Each row of a before or after table is a point. One or more steps were done to the points. Then noise was added and the rows were shuffled. The steps act on columns, c1 being the first. What was done? A step turns or swaps two columns, mirrors them in a line or flattens them onto one, adds a multiple of one to another, or multiplies or shifts one. Angles are multiples of 10 degrees, from the lower column toward the higher: turns from -170 to 170, lines from 10 to 170 but not 90. Use the fewest steps. Two steps may share a column if one is a turn and the other turns, adds or multiplies; they go together, in the order done. Otherwise the lowest column goes first.
In the rows, 128 means zero.

Before (11 x 2):
[[107 133]
 [ 92 199]
 [156  92]
 [ 62 110]
 [122 165]
 [179  68]
 [ 74  42]
 [ 95 109]
 [130 121]
 [ 58  78]
 [133 103]]
After (11 x 2):
[[130 154]
 [ 98 184]
 [ 54 160]
 [ 82 250]
 [117 171]
 [ 65  92]
 [115 214]
 [ 52 134]
 [142 137]
 [168 116]
 [ 82 156]]
Steps: shift c1 by -10; shift c2 by 50

Before (8 x 6):
[[152 138  99  77 112 108]
 [107  91 167 174  89  88]
 [179  76 107 135  80 125]
 [ 99  99 139  76 193  89]
 [103 147  83 164 127 114]
 [ 72 140 124 137  94 183]
 [130  69 165  90  81 144]
 [ 87 167 163 150 183 160]]
After (8 x 6):
[[187  83 163  93  96 143]
 [103  87  85 161 109 112]
 [141  39 139  82 155  84]
 [153  46 170 171  47  89]
 [126 193 100  76  92 103]
 [194 203 105 136  77 119]
 [ 79  66 162 151 210 156]
 [ 98   5 124 139 152 178]]
Steps: turn c1 and c2 by 70 degrees; multiply c2 by 2.5; add 1 times c6 to c5

Before (12 x 11):
[[186  95 138 170 103 120 186 156 112 116  91]
 [114 121 128 191  80 118 169  57 115 102  88]
 [ 68 167 182 145 172 119 142 110 103 115 198]
 [145 119 103  96 111 139 153  99  36 101 199]
 [116  85 109 181 137 170  60  95  97 206  85]
 [ 64 196 101 129 118  87 167 153 158 185 203]
 [128 206  57 204 107  87 135  93  95 154 115]
 [183 191 153 105  93 154 168  89  36 173  85]
 [105 147 132 157 112 179 105 127  82 110 147]
 [183 106 187 125 139 184 172  87 141 140 172]
 [ 98 160 146 221  70  86  75 163  73 151 146]
 [176 132 127  97  95 122  85 122 111 159  78]]
After (12 x 11):
[[ 38 169 161 145 117  58 141 112 103 139 128]
 [167 133 141  88 122 178 125 122 134 110 112]
 [103 197 110  73 134  48 127 153 135 148  98]
 [ 10 120 143 173 120 166 145  52 100 181 112]
 [126 194 159  81 118 177 178  89  44 124 145]
 [101 145 135 151 120 118 143 129 102 146 182]
 [122 106 177 116 111  94 136  88 120 129 189]
 [229  97 144 153 121 161 152 158  88 162 113]
 [148 160 165 138 116 103 138 161 110 221  92]
 [ 97 119 110 142 135  60 176 100  42  88 149]
 [ 78 203  72 128 148 132 141  92 100 207  83]
 [ 68  81 108  72 136 178 128  93 134 203 164]]
Steps: add 1.5 times c8 to c1; flatten c3 and c5 onto the line at 160 degrees; turn c4 and c10 by 70 degrees; turn c6 and c11 by 80 degrees; flatten c7 and c9 onto the line at 120 degrees

Before (10 x 14):
[[181  80 149 189 100 121 134 183 182 165 169 149  78 123]
 [146 204 113 187  67 132 105  64  74 109 119 129 185 118]
 [ 91 137 166 100 143 135 161 172  91 178 178 121 126 126]
 [124 135 149 172 148 172  41  70  97 205 226 133 150 178]
 [108 194  87 147 154  41 150  88  80 116 191 162 174  57]
 [105 197 146 120  61 161  96 111 154 131 143 123 193  74]
 [120 183 143 104 125 169 135 194 137 127 120  83 174 151]
 [ 63 125 177 134 177  62 118 185 113  83 101  96 154  70]
 [181 130 131 130 154 150 113  78 103  90 173 152 157  86]
 [ 78 140 168 135 140 114  37 182  73 113 166 133 135 148]]
After (10 x 14):
[[121 146 179 105 133 152 135 197 136 138 116 205  82 157]
 [125 117 145 171 110 100  42  63  94  51 224 172 101 182]
 [108 195 160 151  97 139 151  88  87 148 191   7  87  61]
 [180  88  99 188 157 115 131 178 185  88 171 108 172 124]
 [ 59  81 147 135  80 182 124 190 119 178  98  73 118  73]
 [144 180 184 188 191 124 100  63  76 158 121 133  77 112]
 [ 94 100 154 103 118 127 158 167  94  83 176 143 126 129]
 [ 80 101 164 145 112 130  36 183  71 141 163 111 121 143]
 [179 123 128 139 107  98 113  73 103 173 169 132 107  91]
 [111 144 194 123 195 113  97 106 150 138 150 165  64  77]]
Steps: turn c2 and c3 by 60 degrees; multiply c5 by -1; turn c6 and c12 by 120 degrees; multiply c12 by 1.3; turn c10 and c13 by -170 degrees

Before (12 x 24):
[[108 160 138  93 138 100 135 116 105 138 117 131 120 127 124 126 147 126
  150 147 113  98 103 126]
 [144 134 131  94  88 108  99 102 201 109 140  97  93 114 188 134 134  60
  154 113 143 116 110 117]
 [126 161 127 100 134 100  99 115 156  80 150 139 125 110 167 130 143 130
  134 140 119 118  99 116]
 [135 143  85 107 143 106 118 114 146 120 137 130 114 239 107 126 142  90
  109 135 113 130 134 116]
 [122 144  68 103 122 117 113 105 135  83 130 108 122 114 132 152  80 128
  155 115 118 120 131 154]
 [123 122 128 167 138 153 145 157 106 129  92 141 126 107 106 129 102 148
  152 121 142 139 118 119]
 [146 154  88 111 132  97 129 108 103 133  99 110 123 113 110 132 154 124
  143 141 107 111 148 155]
 [ 89 128 136 126 123 102 123  98 102 136 149 141 133 149 119 112 134 140
   81 143 134 125 128 121]
 [151 163 137  94 115 119 117 117 111 138 152 114 134 101 131 124 138 144
  156 137 101 117 150 118]
 [141  87 106 120 103 109 105 104 108 136 121 128 137 100 117 131 108 125
  149 126 140 105 134 119]
 [154 127 116 118 146 108 203 116  99 105 122 134 123 102 117 124 152 130
  151 116 116 101 132 120]
 [129 153 137 133 129 136 116 114 161 119 139 145 134 108 165 124 111 148
  150 127 102  98 134 116]]
After (12 x 24):
[[141  86 107 116  54 110 106 103 110 133 121 128 137 100  65 132 109 125
  150 127 141 108 135 120]
 [150 162 137  91  89 119 119 117 113 139 153 114 135 100  83 123 141 145
  156 138 103 124 149 117]
 [107 161 138  87 159 100 136 118 105 135 117 131 121 126  75 123 147 125
  149 148 112 104 103 127]
 [123 121 128 166 158 154 146 157 106 129  93 142 126 107  56 131 104 149
  150 121 144 131 119 118]
 [129 154 136 128 131 138 116 114 161 120 141 147 134 108 115 123 112 148
  150 127 103 100 133 116]
 [120 146  67 103 110 116 112 106 134  83 130 108 122 114  80 152  82 130
  155 115 119 124 132 153]
 [146 154  88 111 141  96 129 106 103 134 100 109 123 115  59 132 154 124
  144 142 106 114 147 155]
 [135 142  83 108 175 105 123 115 147 120 136 130 115 238  56 124 143  91
  107 134 112 132 134 116]
 [140 134 130  91   8 106  99 100 200 108 139  97  92 113 140 134 133  61
  153 112 143 122 110 116]
 [ 90 128 139 127 113 103 124  99 101 136 150 145 132 149  70 111 133 140
   79 144 134 125 130 121]
 [126 163 128  99 146 100 100 116 154  77 148 139 128 108 117 128 145 128
  132 141 119 124  99 114]
 [155 129 115 115 185 108 205 118 101 106 123 132 124 100  66 123 152 131
  151 117 116 106 131 120]]
Steps: turn c4 and c22 by -10 degrees; multiply c5 by 3; shift c15 by -50

Before (11 x 48):
[[163 149 115 105 104 131 125 139 150 128 151 127 102 129 124 116 119 148
  130 120 140 119 164 150 121 143 139 121 126 128 112 103 127 128 149 119
  145  91  95 138 163 150 118 107 136 151 110 138]
 [110 118 160 123 133 169  89 117 130 143 142 142 143 122 131 124 114 152
  125 123 133 163 144 110 145 146 140 110 131  90 123 134 115 135 138 133
  131 132 154 123 120 117 135 127 147  96 114 141]
 [120  97 139 131 136 124 131 137 131 115 147 123 131 117 147 143 137 153
  138 153 130 131 155 104 126 117 111 131 116 120 155 133 167 132 118 122
  143 140 114 140 117 157 122 144 148 113 100 164]
 [132 132 145 136 103 153 105 136 127 123 174 117 111 121 113 141 122 166
  136 101 141 151 119 117 110 123 135 138 131 125 116 135 129 118 132 142
  133 128 131 165 143 120 104 109 125 153 147 148]
 [ 92 117 153 130 119 127 116 151 111 101 108 140 135 143 127 114 113 120
  181 133 138 143 136 125 117 124 134 163 126 113 113 111 110 123 117 135
  107 146 107 167 135 140 138 127 142 132 127 149]
 [145 134 144  99 118 147 129 129 124 103 141 143 143 141 136 128 153 118
  112 123 140 122 149 118  90 150 142 125 118 113 130 117 112 135 144 119
  140 142 138 135 125 124 128 136 133 116 118 131]
 [119 125 141  94 121 142 111 114 118 140 164 129 129 134 108 127 113 125
  141 125 129 122 142 142 116 128 107 130 102 117 109 146 107 124 143 126
  135 111 121 120 127 144 130 120 141 124 154 152]
 [107  94 155 133 136 149 118 160 142 125 147 116 107 151 135 145 124 119
  141 105 143 135 145 113 127 141 116 108 164 131 105 108 154 125 139 123
  117 117 117 117 134 131 131 115 148 104 135 120]
 [137 136 134 119 130 132 115 138 108 130 110 143 126 157 130 128 139 153
  143 153 129 136 119 128 141 132 135 125 114 117 124 131 141 156 147 116
  163 128 161 122  87 131  99 119 129 138 110 147]
 [149 131 109 115 116 144 128 114 113 110 112 128  99 121 152 129 157 159
  145 132 147 147 111 102 131 124 158 130 135 135 134 117 153 116 118 115
  133 127 132 102  97 142 125 126 134 126 118 138]
 [127 119 149 129 120 139 119 129 145 143 114 137  87  99 110 123 124 141
  128 128 140 141 151 141 113 151 131 161 145 122 143 103 132 118 103 144
  166 143 117 127 133 101 153  98 165 136 147 136]]
After (11 x 48):
[[132 132 146 137 102 153 105 136 127 132 174 117  99 121 112 141 123 166
  137  99 141 123 119 117 111 124 135 138 130 125 172 135 125 118 133 142
  132 128 131 165 143 120  57 110 152 153 147 148]
 [110 118 160 124 134 169  90 118 131 119 142 142 139 122 131 123 114 151
  124 123 132  97 144 110 146 145 140 110 131  90  85 134 145 135 138 133
  132 131 153 124 120 116 150 126 155  96 114 140]
 [137 137 134 120 130 133 114 138 108 122 109 142 122 157 130 128 139 154
  144 153 128 124 120 128 141 132 135 124 114 117 133 131 116 156 147 117
  164 128 160 124  87 131  42 119 136 139 110 147]
 [119 125 142  95 122 142 110 114 117 124 164 129 111 133 108 127 113 125
  140 125 130 117 142 142 117 128 106 130 102 118 119 146 153 123 141 126
  134 112 123 121 127 144 134 120 118 123 154 153]
 [145 133 144  99 118 148 129 129 125 157 140 142 145 140 136 128 154 118
  111 123 141 126 149 119  90 149 143 125 118 112  88 117 134 135 145 118
  140 142 137 134 125 124 127 135 121 116 118 131]
 [149 130 108 115 115 143 129 115 114 136 111 129 104 121 152 129 158 157
  146 132 148 115 110  99 132 124 159 130 136 136 211 118  99 116 117 115
  134 127 133 102  97 142 120 126 144 125 119 138]
 [163 150 115 104 105 131 125 138 149 129 151 127  86 129 125 116 118 148
  129 120 140 124 164 149 120 143 140 121 127 128 196 103 129 127 149 119
  145  90  94 138 163 150  97 107 117 151 109 138]
 [107  95 155 133 136 150 119 161 143 122 147 116  86 151 135 145 124 118
  142 105 143 107 145 113 127 140 116 107 164 130 179 109 104 125 139 124
  117 116 117 117 134 132 138 115 127 104 135 119]
 [ 93 117 153 129 119 127 116 151 110 160 107 141 123 143 127 114 113 119
  181 132 138 109 136 126 117 124 133 163 126 113 103 110 136 123 116 135
  107 146 107 167 135 139 158 128 137 133 127 150]
 [128 119 149 129 121 138 119 130 145 113 114 138  99  98 108 123 125 141
  127 127 139  90 152 141 114 151 131 162 145 122 249 103 128 117 104 144
  166 143 118 127 132 100 202  97 128 137 147 136]
 [120  98 139 132 136 124 131 137 131 127 147 123 157 118 148 143 137 153
  137 153 130 107 155 103 126 117 111 131 116 120 130 133  88 132 118 122
  143 140 114 141 117 157 109 144 125 113 100 163]]
Steps: turn c10 and c33 by 160 degrees; multiply c13 by 3; turn c13 and c31 by -70 degrees; turn c22 and c45 by 110 degrees; multiply c43 by 3

Before (12 x 64):
[[136 105  94 126 117  90 120 145 157  97 134 136 140 135 158 125 170 149
   82 156 131 135 121 137 177 131 107 101 152  94 122 109 125 117 112 154
  137 151 129 169 130 102 124 138  68 118 152 100 149 154 111 129  89 114
  126 132 105 130 111 149 177 145  89 112]
 [143 112 145  91 147 120 118 121 115 146 116 138  89 125  91 101 126 115
  142 144 156 116 159 137 114 147 140 104 115 100 163 124 113 142 110 167
  135 155 134 112 124  75 137 134 138 135 117 128 112 112 115 131 124 158
  143 159 149 143 109 125 143 153 107 152]
 [160 109 148 104 122 138 122 142 106 159 146 210 133 107  97 103 116 102
  122 125 158 114 126 154 106 130 123 152 100 133 147 153 191 134 138 163
  147 123 153  98 145 157 129 122 114 151 115 163 145 136 117 131 139 135
  146 131 134 150 128 120 141 143 116 148]
 [159 157 144 107 118 117 178 145 107  82 100 124 102 114 148 132 129 138
  165 128 148 125 142 158  94 137 153 100 181 100  93 110 144 133 123 158
  150 150 128 126 114 114 132 136 124 141 118 159 112 143 120 130 156 114
  133 108 137 138 126 126 133 138 148 167]
 [126 123 134 120 122 136 142 136 138 138 125 104 134 106 154 128 116 115
  142 131 154 112 132  47 149 149 135 101 164 126 107 177 129 134 109 157
  157 145 129 113 142 105 111  50 137 119 160 130 154 145 129 129 157 143
  137 145 140 132 129 115 159 155 145 166]
 [129 119 131  90  96 141 126 137 126 159 110 124 123 116 136 137 138 134
  146 131 109  72 157 163 107 134 131 137 122 145 135 111 121 108 112 156
   89  87 146 102 127 134 126 127 131 149 106 154 138  90 131 119 107 127
  148 103 145 128 149 132 137 140 105 162]
 [118 117 126 125 103 131 165 134 136  97 119 134 130 120 142 135 123 139
  154 132 137 137 126 131 109 137 115 106 100  95 120 116 118 147 126 106
  159 143 126 145 147 137 109 140 138 129 157 151 120 133 110 120 151 130
    7 104 121 146 125 182 140 118 146 105]
 [153 117 126 157 123 143 118 111 108 159 150 156 132 115 128 136 119 141
   58 144 160  94 144 135  95 144 146 131  98 116 159 107 127 141 114 150
   88 140 127 111 115 155 106 124 107 152 108  95 137 130 177 131 140 122
  152 132 150 153 118 131 150 134  71 163]
 [147 136 139 137 131 128 136 139 109 160 134 110 141 111 137 116 125  64
  141 141 144 138 111 144 135 147 154 147 118 102  85 124 160 125 125 115
  152 106 138  93 148 144 155 143 125 122 122  82 116 120 157 117 143 148
  150 104 117 149 130 163 152 145 140 159]
 [ 83 106 145 114  98 110 133 118 118 141 112 119 132 127 107 135 165 145
  105 125 137 141 134 148 107 119 145 101  98 152 144 114 140  73 150 144
  132 103 145 111 129 152 124 144 131  68 154 153 110 137 129 125 108 149
  138 113 147 151 179 124 176 115 129 158]
 [155 133 133 125  94 134 217 113 133 146 119 135 123 107 132  92 116 150
  100 122 145 137 133 162 112 100 148 141 114  94 152 113 112 130 120 155
  150 142 130 101 128 143 121 107 139 137 130  93 157 145 110 122 151 116
  130 124 140  81 116 180 134 141  61 146]
 [152 154 142 147 107  89 128 144 117 134  98 131 124 149 149 116 113 127
  139 119 126 130 132 156 133 124 111 102 113 105 160 146 124 136 109 101
  145 115 138  97 207 116 139 113  72 145  65 161 141 157 123 117 156 162
  127 110 125 110 118 117 159 161 127 157]]
After (12 x 64):
[[126 124 130 129 123 136 138 134 139 135 128 139 133 109 152 135 119 112
  150 129 152 112 131  46 148 153 137 105 167 128 112 179 152 137 112 129
  157 142 126 111 154 109 113  53 138 117 152 126 154 149 124 130 155 141
  133 143 138 130 132 111 160 124 147 167]
 [ 81 108 139 121  94 114 135 115 121 141 112 127 127 123 104 143 163 143
  109 124 138 141 136 154 106 119 143 106  96 154 142 112 117  75 150 131
  132 106 145 106 140 151 123 148 130  68 157 154 110 138 129 126 111 149
  137 116 152 153 179 130 172 115 131 159]
 [158 136  92 124  91 132 222 115 131 148 119 127 122 110 131 134 116 149
  105 122 149 142 133 164 115  97 147 139 110  98 152 116 140 130 119 122
  150 144 129  96 123 144 117 108 143 139 130  93 156 146 107 121 154 114
  130 122 143  85 114 182 136 142  59 143]
 [159 160 133 122 117 117 182 145 104  84 103 117 107 111 147 144 128 137
  167 127 149 120 151 159  95 138 155 102 180  97  93 105 141 135 124 138
  148 150 128 121 132 112 127 134 122 140 115 157 110 147 118 128 154 114
  132 104 139 136 127 130 135 107 143 168]
 [155 108 103 117 121 138 124 142 103 162 145 146 138 107 100 151 114 101
  127 126 158 117 120 156 106 127 128 150 102 132 150 149 139 132 138 129
  149 123 156 100  49 158 130 126 116 150 115 170 150 139 119 136 143 138
  147 132 132 151 126 122 141  64 114 151]
 [137 100 125 128 117  91 111 144 155  98 138 128 139 132 160  96 169 148
   90 155 127 135 117 138 177 132 107 100 149  93 123 111 146 118 113 121
  132 149 134 166 123 106 127 138  67 116 150 100 148 156 112 130  91 117
  127 131 105 131 111 154 180 131  85 114]
 [116 117 135 123 102 129 164 135 135  97 116 149 129 119 138 124 119 141
  147 132 132 134 127 130 109 135 114 106 101  93 120 116 120 149 126 133
  157 147 124 143 119 132 107 140 140 131 159 147 117 135 115 121 150 127
    7 102 123 146 123 179 140 135 142 110]
 [127 117 142 113  99 139 129 132 124 156 104 126 122 113 143 129 139 136
  145 133 112  71 173 162 105 138 132 139 123 143 138 111 143 106 110 134
   92  89 148 101 132 136 128 129 130 149 105 150 135  91 132 121 104 124
  148 102 145 125 147 132 134 134 106 162]
 [151 132 121 134 132 129 138 139 112 162 138 149 143 112 135 137 132  62
  134 141 144 137  97 145 138 145 151 152 115 103  82 125 142 125 120 131
  153 104 142  90 144 140 159 142 127 126 123  82 115 122 155 112 144 144
  149 104 117 149 129 163 156  96 139 156]
 [142 109 100 112 149 123 118 119 111 145 114 123  86 127  94 140 127 110
  150 145 159 118 177 133 110 145 140 103 117  99 164 125 150 144 115 132
  139 154 134 113 120  70 138 135 138 135 123 128 114 110 120 130 123 156
  141 158 147 143 116 124 145 142 107 156]
 [150 155 112 132 107  92 127 143 117 133 101 209 122 144 150 146 113 128
  132 122 131 127 134 155 131 124 107 101 117 104 162 147 164 139 110 125
  144 114 137  98 127 116 140 117  73 143  67 163 140 160 122 111 155 164
  125 108 128 112 119 115 157 129 127 156]
 [155 117 132 135 122 143 123 110 112 156 153 117 132 112 129 126 122 143
   67 144 161  93 157 134  94 144 148 130 105 122 162 101 130 144 112 116
   92 137 127 113 106 151 102 128 110 153 114  89 138 129 177 131 132 123
  154 130 147 149 123 129 154 129  75 166]]
Steps: swap c3 and c16; multiply c4 by 0.4; turn c12 and c41 by -90 degrees; flatten c19 and c36 onto the line at 10 degrees; multiply c23 by 1.6; turn c33 and c62 by -90 degrees
